Every row gives one point. Examples show where two turns around zero, p and q, send a point. Where does a point land after both, in the order given? Backwards means that the second turn is done in reverse. Each puzzle has new turns, and all numbers are rounded.

Turn p:
[ 2 11] -> [ 0 11]
[14 21] -> [ 9 24]
[-39  13] -> [-41   4]
[ 24 -45] -> [ 33 -39]
Turn q:
[13 37] -> [16 36]
[25 -9] -> [ 24 -11]
[ 10 -16] -> [  8 -17]
[-48 -12] -> [-49  -7]
Where do these land?
q, then p: [-20  41] -> [-25  38]
q, then p backwards: [  1 -45] -> [-13 -43]
q, then p: [15 27] -> [11 29]
q, then p: [ 22 -22] -> [ 25 -19]
q, then p backwards: [-18  -1] -> [-17   5]

Turn p:
[ -9  42 -48] -> [-12  39 -50]
[ -4 -21   6] -> [  4 -21   5]
[-18  14   0] -> [-21   6  -6]
[19 -3 21] -> [12  3 26]
[ 13 -32  21] -> [ 19 -26  25]
Turn q:
[12 10 -8] -> [15  8 -6]
[30 26 22] -> [30 22 27]
[-44 -35  -7] -> [-47 -28 -14]
[-23  19  -7] -> [-18  22 -11]
[ 24 -21   1] -> [ 20 -25   5]
Where do these land?
p, then q: [-48  23  20] -> [-56   9  -5]
p, then q: [ 32  -6 -31] -> [ 43   3 -13]
p, then q: [11  3 16] -> [ 2  6 19]
p, then q backwards: [  5 -20  -5] -> [ 16 -13  -6]

Turn p:
[ 17   1  -4   8   2 -12] -> [ 14  -6  -7   6  -3 -14]
[  6   7  -2   9 -13   9] -> [  8   5  -1   9 -13   9]
[ 0 17  1  8 13 14] -> [11 14  4 11 13  9]
[-12   6 -15 -15   5   1] -> [ -6  16  -7 -16   7   1]
[-1 -5 -3 17  7 21] -> [ 5 -4 -8 13  9 22]
[ -1 -17  26 -21 -10  -8] -> [-15 -20  25 -15  -9  -5]
[  8  13 -12   7   7  16] -> [18 12 -8  5  6 12]
[ -6 -12  -6 -13   6 -13] -> [-10  -6  -6 -16   6 -11]
[-10 -10  15  -1 -18 -27] -> [-24 -11   8   3 -17 -20]
Turn q:
[13  0 -7 -8  4 11] -> [15  3 -4 -7  4 11]
[  3  18   5   0 -23 -13] -> [  3   6  10   1 -27 -13]
[-15  -8  20   7 -17  17] -> [-20 -18  14  -1 -12  16]
[ 13  16   4  18   5 -11] -> [10 11  7 24 -3 -7]
[-11   9  -9 -20   6   1] -> [ -4  15  -1 -21   6  -4]
[ 11  -6  -5 -15  12 -14] -> [ 15  -1  -6  -8  13 -15]
[-16 -14  -4   7   2 -13] -> [-17  -8 -12   5   5 -12]
[  1 -15  -4  11   9  22] -> [-3 -8 -9  7 12 24]
Where do these land?
q, then p backwards: [ -5  12 -22   4  12  -4] -> [-12  17 -18   5   5  -3]
q, then p backwards: [ -3 -12   0   7 -15  -6] -> [  2 -14   0   7 -12  -8]
q, then p: [ -1 -12   5  -5  -6  -3] -> [ -7 -11  -3  -8  -1  -1]
q, then p backwards: [-5 -7 14 12  0 -1] -> [-4 -8 15  9  0 -2]
q, then p: [24 -9  2  4  7  0] -> [ 19 -17  -7   4   3   1]
p, then q: [ -5  48 -23  -2   2   1] -> [ 18  44  15   9 -15  -7]
q, then p: [ -1  -9  10 -10   0  20] -> [ -1  -9  10 -12   8  17]
p, then q: [ -3 -10  14 -10   0  -7] -> [ -9 -14   6  -7   6  -8]

Turn p:
[-21  11  -1 -16  -2  -9 -13   8] -> [-20   7 -13 -10  -2  -1 -20  -4]
[ -1  35  25  25  21  -2 -18  34] -> [  0  27  26  11  -4  -9 -43  32]
[23 20 -1 -8 10 25 47 20] -> [  4  22   6 -13   6  -2  38  46]
[-16  22 -11  23  20  -5  16 -36] -> [-18  25  23  25  22   3  16 -22]
[-12 -11   4   7 -10 -38 -20  21] -> [  0 -14 -13   4   1 -32 -35  -9]
[ 21 -39  11 -19  18  37  16 -16] -> [ 18 -34  13 -21  10  37  31  11]
[  6  -9 -37  15 -10  19  10   2] -> [ -2  -8 -16  31 -10   5  28   9]
[-23 -36  16  11 -33  -6 -28 -30] -> [ -2 -38   9   0 -27  -1 -12 -51]
[ 22   7  -7 -36 -15 -19  -9  -3] -> [ 20  14 -35 -25   1   0  -2 -12]
Turn q:
[-12  41 -10 -11 -36 -25  17  -5] -> [ -2  36  -3 -20 -36 -32   5 -13]
[-42   3  25 -32  -7  11   5  24] -> [-30 -18  19 -38 -12   3  31  -6]
[-13   5  27  11 -22  19 -21  24] -> [  0   0  27 -15 -23  33  10  14]
[-12 -33 -22  -5   4  44  -7  -2] -> [-10 -14 -29   8  17  40  24  -6]
[ 11   3 -22 -11  15   6  -2   7] -> [  0   8 -17  -7  25  -1  -1   7]
[  7   5 -21  37  16 -26  -4 -16] -> [ -2  17  -7  41   0 -17 -22  17]
[ 20  11  10  11  23 -22 -21 -40] -> [ -3   8  14  25  12  -8 -50 -15]
[-17  -7 -40  -4 -13  19  12  -5] -> [ -9  13 -39   5  -2   7  28  -7]
[ 25   6  17  -7  26  -6  33 -12] -> [ 20  -8  18   7  29 -31   0 -17]
[ 33 -35  38  11  -6 -19 -11  25] -> [ 37 -44  19  -4 -10   6 -23  26]
Where do these land?
p, then q backwards: [  6  25  42  33 -27  37   9   7] -> [-16  32  39  33 -33 -18   3  20]
p, then q: [ 3 21 16 36 16 45 19  4] -> [ 19  -5  53 -11 -18   4  30  14]
p, then q: [  8 -30 -26 -12  -4  14  -7 -13] -> [ 13  -7 -28  21  12  11  21  -8]
q, then p: [ -4   8 -28 -38  -1  -9  -1  -5] -> [-21  13 -32  -1  20  11   0 -17]
q, then p backwards: [22  4 30 22 -4 31 48 -6] -> [ 40 -13   6  36   0  -1  22 -40]
q, then p backwards: [-21  -5 -20   6  -8 -39  -8  17] -> [-15   8  -7  -3 -22   7   1  44]
q, then p backwards: [ 22  -6 -19 -18  12 -31 -26   5] -> [ -4  -1   5 -21  11 -25 -21  36]
q, then p: [-19  -1   0  -4   6 -34 -21 -23] -> [-20 -10  -7  12 -15  -3 -28 -29]
q, then p: [-17 -17   7 -24  11 -15 -13  15] -> [-20 -31 -16 -14   5   3 -11  -2]

Turn p:
[  3  -2 -12 -24  13  20 -28  -7   1   4   6] -> [  8  -1  -6 -14  21  30 -21  -3   0  -3  -7]
[-18  12   2   4  -5 -18  13   7  17  10  -4] -> [-10   9  -6   3  -1 -21  10  -6  21  14   4]
[  3  -6  -4   3  14 -14 -27   4   7   5  -6] -> [ -1   3  -2   5  18 -11 -26   4   5  -8  -8]
[ 3 -9 -7  8 -7  4 14  6  3  8 11] -> [  6 -12  -4  10  -3   0   9   3   3   2  17]
[ -3  -8   6   6 -11  48 -22   7   3   0   9] -> [ -1 -19  13  16  -1  45  -5   9  11   0 -10]
[ -5   2  -5   3  -8  -4   6  -1 -15 -22   7] -> [-17   1  -1  -8 -17   2   2   4 -12  -7   9]
[  5  -6  10 -18  -6 -11  -2   2   7 -10  10] -> [  0   0  16 -21   5  -4  -3   8   3   1  10]
[ 7 -1  7  7 21  9 16 -4  1 -7 -2] -> [  5   2   3   5   7   0  21  -7  -8 -18  -4]
[-10  -9   6   7  -7   7   8 -18  13   0  -7] -> [  0 -19   3  -3  -8  -4  10 -12  11  -1 -12]
[  9  12 -20  -6 -11 -19   9   8 -17  -9 -28] -> [  2  19 -25 -10 -19 -17   0  20 -14   4  -7]
[ 10  13   7   3   4 -18  -1  -8  11  12   8] -> [ 12  14   8   2   2 -15  -7 -15   9   0   8]
[ -4   1  11   6   4  -3  14   6 -31   8  -5] -> [ -6   5   2  14  -3  -6  12  -2 -29  14  -1]
Turn q:
[  2 -12 -11  -3 -11  -5 -16   3 -23  -2 -20] -> [ -7 -17 -10   4  -6 -14  -8   4 -25  -7 -13]
[ 13  18  17  13  -1   6   1 -18  22 -11  17] -> [ 21  24  12   8  -1   7  -9 -15  23  -8   5]
[ 15  18  18  10   1  20  26   6  12 -11  19] -> [ 21  20  14   3 -13  29   9   7  19  -7   9]
[  2   4   9   8   6  19  22 -20   7   2   5] -> [  6   1   7  11  -5  24   9 -19  15  -1   8]
[-12 -11  -4   2  15 -20  -6   9 -16  -3 -17] -> [-15 -13   0   2  21 -13   8  10 -18  -8  -1]
[ -5  -5 -17  10  -8 -14   0  10  -4  16  -6] -> [ -7  -5 -19   8   1 -17  11  11  -2   9  -4]
[ 1 20  7 -2 -1 12 12  1 21 -1 -8] -> [  2  10   8  -2  -1  17   4  -1  22   1 -17]
[  6 -24  -8  -7   6  -6 -12   9   1   6  -9] -> [  5 -25  -2  -9   6 -15  -3   7  -7   6  -1]
[-17 -11 -14  -5  -4   2 -17   3  -3 -10   5] -> [-16  -8 -11 -10  -2 -10 -18   4  -1  -6   9]
[ -3   5   5   1  11   4  -9   9 -13  21  -4] -> [ -4  -2   1  10  11   8  -4   9 -14  20  -2]
[  3   0 -20 -17   4 -14  -6  -1 -11   1   1] -> [ -1  -1 -18 -17   7  -8   2  -4 -18   1  -3]
[ -5  -3  18 -13 -18  -4   5 -11   9  -9  16] -> [ -3  14  18 -12 -19  -9  -2 -14   6  -1   9]
Where do these land?
p, then q: [ -2   1  24 -11 -10  -3   7   1  15  10   8] -> [ 9  5 22 -2  3  0 11 -8  8 20  2]
q, then p: [ 14  -3  -7   3  -8 -25  -9  16   8 -14 -15] -> [ -3  16  -4 -11   4 -27   1  23  -7  -8  -3]
q, then p backwards: [ 16  -6   3  13 -12 -18 -13 -11  -9   0  -4] -> [ 14  -3   2  19   9 -16   5  -8  -7  12 -10]
p, then q: [-21  11  -1   1 -15  15  -1  11 -18   2   3] -> [-20  -3 -10  16 -14  11  -3   4   7  18   1]
p, then q: [ -9 -10 -24  -7  -4  11  -7  -5  18   3  -8] -> [  4 -25 -14 -17   3  -3  -7   0  15   1  -5]
q, then p: [-20   4 -15   8   8   2   1  -5 -12  -3  10] -> [-18  -3 -15   2   1  14  -3 -11   2  -7  12]
p, then q: [-31  12  25   1  -3  13   3   4  14 -10  -8] -> [-26  -3  19   6   1  10  14  -9  25   7 -12]
q, then p: [  4  16   5   0   6  -1  21  -2   3  -9 -12] -> [  2   6   1  -3  -6   6  25  -1   1  -9 -13]
q, then p: [11 -3  4 -7  9 -4 10 -6  9 23 13] -> [ 27   0   1   3   6  -1   6 -15  -1   8  10]
p, then q: [ 20  16  -7  13  18  -8  -6  -2  -3   0 -24] -> [  8  13 -12   9  11  -3   0   5  -8 -25 -24]
q, then p backwards: [-14 -26 -11   1   9  20   8   9   3   5   9] -> [-13 -19 -15  -3 -20   7   6   7   7  -2  20]
p, then q: [ 24 -14   0   2  -5   5  -2   5   3  -5  29] -> [ 20   3  14  -5 -12   2 -14  11  -2  -5  25]
p, then q: [ 23  -6  -2  -6  -5 -16  -8 -13 -16   0  -8] -> [ 11   4   0  -4  -3 -13  -9   4 -30  -1 -10]
q, then p: [-14   9   5  -9  11   9  -4  -2 -16  -2  10] -> [-12   3   2   4   4  24  -4 -11  -7   6   0]
